Each point is reached from the start by the listed moves, each made 0, 1 or 2 times, or once backwards (-1), plus a little noise. Say if it took an odd or an even number of moves. Then give how often each move was made.

Moves:
(1): .00  .08  -.23  .02  .14
(2): .01  .42  .19  .08  .15
(3): .37  -.04  .06  -.09  .11
Start: .13  -.01  .08  -.21  .14
Points:
-.24  -.29  -.41  -.18  .02 => odd (1, -1, -1)
-.24  .94  .17  .06  .47 => even (1, 2, -1)
.16  -.52  .12  -.30  -.15 => even (-1, -1, 0)
.90  -.17  .44  -.41  .21 => odd (-1, 0, 2)

Moves:
(1): .11  -.12  .06  .21  .21  .32  -.01  -.08  -.07  .09
(2): -.09  .18  .04  -.02  .35  .00  .00  -.08  .09  .04
(3): .00  -.03  .11  -.03  .03  .08  .08  .23  -.05  -.05
(4): .03  .00  .02  .13  -.07  .00  -.17  .01  -.34  .07
(5): .00  -.26  .00  .03  .08  -.12  -.03  .14  -.06  .02
(6): -.15  -.08  -.03  -.07  -.08  .09  -.07  .11  -.02  -.07
(7): -.25  -.05  -.06  .29  -.20  .10  .16  .07  .00  .06
(8): -.02  .12  -.27  .05  -.06  .00  .08  .11  .13  -.08
Start: .05  -.11  -.12  -.08  -.07  .14  .00  .02  -.07  .13
Points:
-.03  -.27  -.01  .87  -.63  .61  .07  -.42  -.56  .55 => odd (1, -1, -1, 1, -1, -1, 2, -1)
-.05  -.94  -.03  .45  -.11  .93  .30  .47  -.08  .16 => even (2, -1, 1, -1, 1, 1, 1, 0)
.22  -.73  .05  .65  -.28  .27  -.15  -.21  -.70  .53 => even (1, -1, -1, 1, 1, -1, 1, -1)
.69  .19  -.39  .23  -.23  .48  -.17  .16  -.62  .11 => even (1, -1, 1, 2, -1, -1, -1, 2)

Moves:
(1): .06  .00  .06  -.02  -.03  .04  .08  .11  -.08  .08  .06
(2): .00  .02  .23  .10  .10  .08  -.13  -.01  -.01  .04  -.03
(3): .05  -.01  -.02  .09  -.05  .08  .12  .00  .00  .11  .17
(4): -.03  .07  -.04  .02  -.04  .10  -.01  -.04  .15  .20  -.07
(5): .00  -.01  -.09  -.02  .03  .06  .01  .00  -.11  .07  -.07
(6): .00  -.01  -.09  -.08  .00  .14  -.01  -.13  .04  .00  .07
(7): .12  -.04  -.02  .02  .17  .05  .18  -.06  .06  -.12  .03
(8): -.03  -.10  -.01  .00  -.03  -.05  .07  .08  .09  .11  .00
(9): -.08  -.02  .22  .13  -.11  .05  -.06  .05  -.17  -.10  -.14
(10): .01  -.06  .10  -.03  -.01  -.09  .02  -.17  .01  .08  -.20
(11): .30  -.10  .06  -.02  .06  -.02  -.04  -.18  .13  .04  -.06
Start: .05  -.01  .01  -.01  -.14  -.07  -.05  -.04  -.03  -.01  .04
Points:
.19  -.15  .11  .22  -.38  .52  .57  .13  .22  .77  .32 => odd (2, 0, 2, 2, 0, 1, 1, 2, 1, 0, 0)
-.07  .10  -.41  -.26  .02  .23  .32  .26  .07  .64  -.05 => odd (2, 0, -1, 2, 2, 0, 1, 1, -1, 0, -1)
.37  -.23  .69  .29  .04  .14  -.22  -.33  -.44  .14  -.32 => odd (0, 2, 1, -1, 2, 0, 0, 0, 1, 1, 1)
-.04  -.01  -.37  -.08  -.30  .27  .67  .15  -.08  .80  -.03 => even (2, -1, 1, 2, 2, 0, 1, 1, 0, 1, -1)
.94  -.20  -.40  -.11  .16  .41  .30  -.61  .54  .17  .78 => odd (0, 0, 2, 0, 0, 2, 1, 0, -1, -1, 2)
.24  -.03  .67  .52  -.28  .02  .26  .20  -.54  -.41  .26 => even (1, 0, 2, -1, -1, -1, 1, -1, 2, 0, 0)
